Each row is a point. Examples show where two turns around zero, p and q, send a point. Where does a point land after both, in the order given? Backwards means that the second turn is done in reverse. Each puzzle has new turns, and all numbers are rounded.

Turn p:
-38, 54, 26 => -21, 68, 5
33, -28, -10 => 24, -38, 2
4, -47, -20 => -10, -50, -4
-7, 8, 23 => -4, 17, 19
9, 13, -19 => 12, 3, -21
Turn q:
-36, 43, 1 => -49, 22, 15
-8, -31, 4 => 8, -31, 2
26, -11, -53 => 12, 1, -59
2, -28, 23 => 20, -24, 18
16, 27, 25 => 9, 32, 23
Where do these land?
p, then q backwards: -9, 20, -27 => 11, 8, -32
p, then q backwards: 33, 12, 3 => 31, -12, 12
p, then q backwards: 9, 27, 0 => 26, 12, -2
p, then q: -46, -76, 9 => -25, -77, 38
p, then q: 13, 24, 28 => 11, 33, 18
q, then p: 1, -7, -12 => -1, -10, -10

Turn p:
-66, -10, 7, 2 => -62, -6, -23, 13
46, -11, 9, 35 => 41, -15, 31, 27
61, 49, -38, -24 => 65, 53, 3, -34
29, 0, -25, 14 => 37, 8, -5, 13
-16, -10, 27, 29 => -23, -16, 20, 27
-35, 7, 17, -36 => -41, 1, -7, -33
-19, -25, 3, -20 => -17, -24, -19, -13
Turn q:
15, 15, 17, -23 => 23, 8, 23, -12
-2, -27, 1, 22 => -6, -25, -18, 16
-26, -5, -67, 21 => -46, 24, -54, -2
7, -33, 16, 21 => 7, -36, -11, 19
-22, -2, -23, -54 => -15, 10, 1, -60
-12, 76, 31, 20 => -10, 46, 59, 39
40, -25, 25, -7 => 46, -28, -1, 1
Where do these land?
q, then p: 16, -49, -48, 43 => 30, 14, -66, 38
p, then q: 12, 38, -17, -35 => 18, 39, 21, -28
p, then q backwards: -19, -47, 11, 7 => -17, -42, 12, 24
q, then p: 43, 4, 20, 0 => 39, -6, 26, 4
p, then q: 24, 43, 19, 5 => 21, 8, 47, 9
q, then p backwards: -33, 36, 22, -29 => 3, 38, 47, -6
p, then q backwards: -43, -26, -6, 8 => -24, -24, -17, 34

Turn p:
7, -8, 19, -2, 49, 22, -29, 51 => -25, -27, -22, -2, 44, 47, -18, 21
40, 21, -37, -16, -27, -49, 65, -26 => 29, 39, -8, 9, -10, -66, 67, 12
-29, -37, 7, 17, -7, 53, 68, 6 => -48, -17, 66, 49, -15, 1, 19, 12
45, 41, 1, 9, -55, -44, 11, 10 => 37, 58, -23, -14, -27, -23, 12, 46
-17, 40, -10, 12, 4, 43, -16, -30 => -39, 24, 4, -26, -19, 16, -5, -42
-4, -4, -6, 11, 15, -4, -7, -29 => 3, 6, 0, 7, 8, -7, -7, -33
-22, -33, 8, -62, 20, -26, -26, 43 => 23, -80, -16, -25, 25, 0, -6, 25
-27, 7, 42, 32, 29, -32, -16, 39 => -16, -7, -18, 6, 30, -11, -67, 31
6, -22, 13, -34, 9, 23, -24, -37 => 23, -17, 28, -23, 16, 25, 8, -36
0, -5, -35, 33, -38, 15, -25, -27 => 13, 20, -9, 18, -53, 18, -4, -35
Turn q:
-27, -15, -31, 40, 51, -4, 13, -35 => -32, -5, -21, 23, 58, 32, 34, 4
17, -23, 32, -12, 12, -35, 29, 22 => 8, -22, 41, 5, 6, -41, 22, -15
-46, 1, -6, -22, -52, 39, -15, 6 => -33, 8, -16, -11, -58, 9, -28, 38
21, -30, -8, -13, 45, -62, -10, 2 => -3, -46, 7, 0, 39, -20, 10, -57
-14, 51, -25, 52, -36, -2, 7, 29 => 22, 36, -51, 27, 8, -30, -22, 42
24, -25, -43, -40, -34, -4, 22, -76 => -24, 20, -25, 9, -53, 31, 48, -65
26, -13, 38, 15, -10, 21, -20, 23 => 39, -16, 33, 9, -12, 10, -22, 18
-20, -5, 51, 22, 4, 42, 9, -18 => -9, 20, 48, 14, 0, 32, 0, 41
-6, 44, -48, -13, -8, 42, -10, 29 => 15, 17, -56, -49, -11, 4, -11, 32
25, 13, 39, -28, 27, -35, -25, 17 => 18, -11, 40, -26, 22, -24, -30, -36
Where do these land?
p, then q: 2, -18, -22, -31, 7, 15, 41, -18 => -15, 8, 32, 26, 5, -18, 42, 3
q, then p: -23, -5, -7, -56, 14, -1, 26, -29 => -15, -24, 40, -28, -16, -44, 5, -7
p, then q: 1, -39, 38, 8, -25, -9, -11, 43 => 48, -43, 9, 0, -7, 6, -26, 27
p, then q: -27, 17, 25, -69, 10, 19, 23, -21 => -41, -15, 62, -24, -13, -24, 18, -22
q, then p: 20, -34, 13, 19, -56, -39, -59, 17 => 60, 23, -11, 37, -28, 38, -43, -30
q, then p: -19, 41, -39, 71, 5, 42, -1, -7 => -65, 4, -65, 10, -2, 32, 28, 10
q, then p: 49, -4, 33, 30, -42, -28, -39, 68 => 86, 34, -36, 27, 17, 40, -22, 12
q, then p: -14, -23, 36, -22, 35, -5, 11, -14 => -10, -18, 46, -9, 26, -12, -24, 5
p, then q: -18, 3, -46, -16, 55, 23, -11, -2 => -57, -8, -15, 10, 5, 31, 42, -2
p, then q: 41, 33, -7, 50, -8, 11, -3, -29 => 9, 69, -27, -14, 15, 4, -16, 9
p, then q: -10, 28, -23, 17, 6, -28, 22, -10 => -18, 14, -28, 15, 17, -28, -6, -21
